Every row gives one point. Each copy is the shape, with its points in the same order, stretched, turned, moved and blurred by noise. Some copies are also mirrored. Which?
(in the rows, 128 means zero)

Shape:
[[113  88 111]
 [165 122 108]
 [164 154 110]
 [ 72 142 122]
 [168 101  71]
 [ 74 165 130]
 [ 72 130 138]
 [130 141 180]
 [153 109 101]]
Copy 1:
[[103  90 144]
 [139 116 116]
 [130 145 123]
 [ 57 135 148]
 [136  85 103]
 [ 55 170 148]
 [ 61 134 171]
 [123 165 178]
 [130  97 123]]
Copy 1 is: only turned
Copy 2:
[[ 79 108 101]
 [135  72  71]
 [158  98  52]
 [103 178  89]
 [ 97  53  54]
 [118 198  78]
 [ 99 179 105]
 [166 142 127]
 [114  78  80]]
Copy 2 is: only turned

Shape, 7 rows:
[[ 73 133  81 157]
 [131 122 106 149]
 [167 144 145  60]
 [ 94 123  93 123]
 [141 100 102 103]
 [185 150 117  89]
 [189 128 178  88]]
Copy 1, 7 rows:
[[104 110  56 188]
 [137 107 116 158]
 [139  91 137  36]
 [112  89  79 144]
 [137  66 129 117]
 [180  90 130  63]
 [142 110 193  48]]
Copy 1 is: only turned
Copy 2:
[[110 147  64  97]
 [121  95 112 130]
 [150  99 194 115]
 [105 123 117  98]
 [107  70 145  92]
 [163  93 164 120]
 [133  87 204 165]]
Copy 2 is: only turned

Shape, 13 rows:
[[115 145  86 131 146 104 109 102]
 [168  89 163  92 154 113 135 168]
 [162  93 161 137  90 125 149 177]
 [116 105 162 157 148 173 119  89]
 [106 116 151  88 142 156  68  87]
 [169  94 142 133  84 161 163 120]
 [168 137  72 100  72  85  77 115]
 [ 95  79 113  84 109  69 126  94]
 [168 155 147  79 104 157  77 169]
 [ 73  98  73 166 168 174 162 130]
 [123 153 150  89 135  67 116 189]
 [107  65 128 148 139  85 126 142]
 [ 93  86 149 122 163  87 114  93]]
Copy 1 (13 x 8):
[[136 155 119 138 144  91 105  88]
 [155  88 130 111 134 108 131 218]
 [129  92 172 148  92 145 138 202]
 [149 136 157 103 188 186 138 109]
 [126 110 106  70 154 145  96 100]
 [151 110 149 140  89 190 159 159]
 [145 113 103 171  56 101  61 100]
 [103  52  93 133 130  74 147  99]
 [133 125 139  75  79 139  52 183]
 [ 73 204 110 155 199 149 160 141]
 [110 107 163  94 114  37  82 189]
 [106  88 153 164 177 111 137 152]
 [133  85 129 118 200  91 142 108]]
Copy 1 is: only turned
Copy 2 (13 x 8):
[[125 119  82  92 132 124 115 153]
 [144  98 212  97 156 124 177 159]
 [118 108 219 130 129 123 177  99]
 [150 145 139 185 123 150 154 184]
 [148 119 153 123  83 150 121 221]
 [156  98 172 166 109 150 173  93]
 [125  50 126  74  81  96  86 100]
 [117  92 105  70  79 106 192 174]
 [149 104 235  88 106 151  81 132]
 [ 87 144  74 145 162 209 175 155]
 [117 140 200  24 141 101 135 146]
 [ 82 106 133 109 139 103 201 167]
 [124 126 112 108 121 102 186 216]]
Copy 2 is: mirrored

Shape:
[[131 179 123 107 123 147  63 141 129 135 170]
 [170 159  67 137 115  71 158 149 181 103 138]
 [ 45 173 103  94 112 152  94 111 143 134 117]
 [135 159 184 144 170 136 158 136 186  78 211]
 [108 127 109  56 121 104 134 138 151 188 187]
 [161 120  78 159 131 109  92 123 169 139 155]
 [ 66 125 172 169  72  82 132  78  75 149 114]
 [115 154 154 170  98 171 108 162 137 186  85]
 [169 187  61 160 175 122 151  68  88 175 154]
 [118 138 157 117 118 169 168 118 130 103 127]
 [124  64  90 168 125  90 124 122  99  43 171]
 [144 139  96 143  60 155 123  79 149 119 183]
 [100 132 161  92 145  68 152 117 156 120  74]
 [145 111 156 140  87 111  88 116  77  84 144]]
Copy 1:
[[142 128 123 104  53 167  99 110 100 179 154]
 [168 159  66 174  41  99 149 136 138  96 142]
 [105 204 122  91  80 166 123  96  89 159  81]
 [ 95 198  90 109 118 119  96 187 131 167 226]
 [197 178 154  87  49  85 102  95 143 146 123]
 [163 123 102 176  68 143  95 115 168 124 127]
 [ 84 127 192 172 115  93 140  94  76 123 128]
 [136 113 147 153 101 140 151 167  99 186  81]
 [229 169 101 217  95 103  80  74  75 169 155]
 [126 185 146 112 150 131 147 155 102 131 159]
 [ 96 109 122 138 125 162  76 111 107  30 180]
 [134 173 160 168  53 179 124 110 132 127 177]
 [114 162  94 120 134  64 158  98 120 135 109]
 [108  70 149 111 110 161 137 101  90  97 190]]
Copy 1 is: mirrored
Copy 2, 14 rows:
[[122 147  88 107 157  78  88 121 107  99 168]
 [138 123  16  95 130 113 153 138 157 131  87]
 [ 47 116  98  68 152 138 117 119 123  98 170]
 [142 137 104 140 148  44 192 144 199 104 172]
 [ 90  58  84  86 146  74  77 130 136 170 145]
 [125 125  44 151 154  89  93 105 152 100 104]
 [ 50 118 152 117 105 108 133 190 105  95  71]
 [ 95 168 140 146 131 154  88 130 135 158 155]
 [105 117  52 176 144  65 155  96  51 118 111]
 [129  99 137 117 124 134 158 123 149 111 163]
 [145  78  55 165 138 116 137 184 141  18 106]
 [122 113  80 124  74  91 104  88 125  60 139]
 [ 90 104 133  65 178 141 158 160 162 162  80]
 [152 125 130 131 125 101 104 164 110  52 101]]
Copy 2 is: only turned

Shape, 17 rows:
[[174 153 168  94  94 156 143 132  96 154 147 131]
 [138 114 160  83 137 162 166  78 169 175 161 111]
 [159 190 155  85 180  82 149 131 146 151  88  85]
 [118 143 191  97 110 116 151  84 123 175  97 114]
 [ 85 158 177 107 112  70  69  70 128 139  76  95]
 [ 87 145 134 190 160 141 121 118 160 181  70 147]
 [ 69 146 152 145 143  81 104 166  71 182  80 156]
 [139 100 124 179 168 153 101  69  77 117 114  83]
 [145 208 171 116 163  92 125 145 163  96 146 159]
 [ 88 182 163 149 169  66 161 175 102 179  76 157]
 [145 104  99 158 183 152 148  92  71 163 130 100]
 [ 65 112 165 120 129 112 111  84  95 171  75 188]
 [121 162  83  99 144  94  80 149 128 177  97 152]
 [169  93 123  97  86 106 119 131 162 128 166 131]
 [143 130 103 115 101 165 162  81 101  84 166  88]
 [ 89 101 165  98 171 163  73 165 161  84  84  86]
 [ 76 123 183  99 119 129 105 124  96 183 155  86]]
Copy 1 (17 x 12):
[[106 151 158 127 109 157 119 113  60 171  85 142]
 [110 178 177 109 151 145 194  74 115 147 156 155]
 [159 130 196 139 216  84  98 110 106 102  92 162]
 [ 82 115 212  77 145 113 118  72 104 124 120 138]
 [117 115 206  57 154  75  69  76 138  69 148 109]
 [ 54 141 156  92 192 154 112 105 174  95 114 118]
 [ 35 121 136  93 146  78  69 126 117  86  82 132]
 [137 129  79 115 166 144 111  37 161 127 130 105]
 [141 143 154 136 196 133  88 167  72  93 145 132]
 [ 51  96 159 111 199  85  86 148  98  81  72 138]
 [116 156  74 115 181 125 154  59 139 140  99 131]
 [ 42 125 142  23 142 104 106 107 132  94 152 151]
 [103 195 127  99 153  86  92 162 127 101  88 139]
 [137 159 135 151 103 115 150 154 126 168 139 126]
 [178 128 105 108 117 159 164  88  98 124  98  89]
 [125 131 151 147 128 143 101  72 169  45 146 189]
 [ 48 170 176 107 102  96 125  55  88 102 123 141]]
Copy 1 is: mirrored
Copy 2 (17 x 12):
[[186 137 157 125 149 154  69 107 137 118  88 109]
 [163 129 160  86 161 167 121 112 211  95 151 140]
 [164 124 182  91 151 102 181  96 131 112 161  34]
 [122  99 177  76 168 139 110  87 147 133 105  97]
 [ 35  88 194 105 157 126 115 112 110 118 128  43]
 [ 77 133  90  81 161 112 176 146 114 153 104 136]
 [ 92  79  72  90 171  91 100 119  51 162 123  76]
 [ 72 131 134 183 156 213 154  91  86 134 142 119]
 [166 126 125 136 166  66 143 137 143  43 105  62]
 [139  84  71  80 185  51 148 100  82 152 115  67]
 [118 143 102 153 161 189 147  66 102 146 171 138]
 [ 60  85 102  58 153 127  94  91  85 115  98 132]
 [ 94 148 113  88 109  88 114 129  85 119 173  84]
 [155  90 165 149  95 119  93 137 160  95 148 134]
 [131 143 134 202 111 184 104  59 184 111 121 103]
 [121  74 124 103  95 179 163 202 114 111 139  37]
 [117  86 129 113 198 166  61 140 145 149 153  66]]
Copy 2 is: mirrored

Shape, 15 rows:
[[159 116 129 171 191 138 174 160 128 149 136 138]
 [170  88 163 105 153  89 172 161 122 188 178 157]
 [155 104 130 150 114  62 142 111 109 176 116 126]
 [ 52 153 166 133  56  73 106 103 189  85 198 109]
 [163 194  88 135 172 124  44 121 146 104 124 116]
 [ 65 184  98 104  93  93 131  88 115  92 197 141]
 [121 108 153 176 200  83 128 167 104 129 154  95]
 [116 117 149 117 196  97 140 163 123 182 102 129]
 [126 120 148 167 163 117 130  96 143 190 128 169]
 [ 92 139  97 109  59 135 117 127 117 123 196 138]
 [ 89 173 165 106  58 135 103  79 107 112 176 102]
 [148 154 117 135 152 115 113 117 183  75  50 109]
 [122  63 106 135 194 130 119 144 115 175 158 125]
 [134 152 136 169 145 114  64 146 131 114  58 174]
 [128 198  96 153 116 124 101 144 165 146  92 110]]
Copy 1, 15 rows:
[[144  88 128 166 195  92 158 145 117 170 119 157]
 [ 82 128 133 124 173  72 135 151 116 173 119 226]
 [114 134 112 157 111  62 101 114 105 117  97 178]
 [ 25 206 101 122 128 103  87 173 168  58 111  89]
 [157 164 115 120 198 172  73 163  87  89  95 103]
 [ 62 210  59  98 139 119 144 158 102  87 116  87]
 [ 67 131 139 179 218  77 116 137  89 117 131 127]
 [ 85 103 123 124 187 101 121  94  98 157  94 176]
 [111 158 117 185 161 127 144 115 136 157  81 189]
 [ 85 171  69  99 110 117  98 164 134 127 161  99]
 [ 62 216 135 100 101 148 114 182 120 101 110  70]
 [165  81 134 118 144 148 117 135 139  57  87 113]
 [105 139 141 160 189 100 119  90 120 161 177 158]
 [122 109  80 180 158 178  89 141  88  99  96 141]
 [159 113  73 116 146 124  80 151 134 116  73  86]]
Copy 1 is: only turned
Copy 2:
[[131  59 158 169  85 113 165 121 115 165 139 160]
 [139 110 173 116  34 108 193 133 124 119 175 146]
 [150 139 104 167  38  83 138 105  60 117 151 143]
 [ 59 223 111 109 134 104 180  86 110 114 118  67]
 [187  98  86 161 161  91  91 161 166 185 115  62]
 [103 183  90  51 174  94 166 124  78 121 193 106]
 [ 98  91 163 205  89  71 154 116 110 148 160 120]
 [125  69 133 156  55  83 132 150 130  83 133 143]
 [142  86 112 127  42 103 107  77 133 144 137 161]
 [104 181 111  56 124 171 140 129  62 125 178  85]
 [102 238 104 101 174 133 112 105 114 100 163 101]
 [159  98  93 164 129  83 123 131 139 105  29 126]
 [126  48 168 140  56 142 138 120  99 110 171  97]
 [128 117 117 137  73  77  47 145 118 170  60 108]
 [134 127  43 165 105 121 118 163 130 143  91 102]]
Copy 2 is: mirrored
Copy 3:
[[143  99 108 154 160 127 119 152 163 171 170 128]
 [166  82 132  91 153 150  63 137 110 196 171 101]
 [158  63 131 131 132  88  98  99 120 158 111 142]
 [143 136 229  40  97  54 160 176  93  66 135 124]
 [146 170  90 152 179 139 113 113 164  74  68 163]
 [139 157 154  93 116  72 140 148  40  58 159 162]
 [134  91 169 165 209 109 134 141 146 166 146 128]
 [108 122 130 129 163 138 105 130 126 205 119 131]
 [115  88 146 104 125 133  84 119 159 155 167 165]
 [136 113 139 115 102 103  88 188  65  66 145 129]
 [160 128 213 125  68 114 118 149  64  69 135 134]
 [145 158  91 119 123 106 204 125 162 117  55 140]
 [ 75  77 115 134 189 151  76 136 142 150 162  93]
 [139 104 117 140 146 145 134 156 148 132  59 225]
 [141 165 106 151 113  77 113 149 151 110  71 168]]
Copy 3 is: only turned
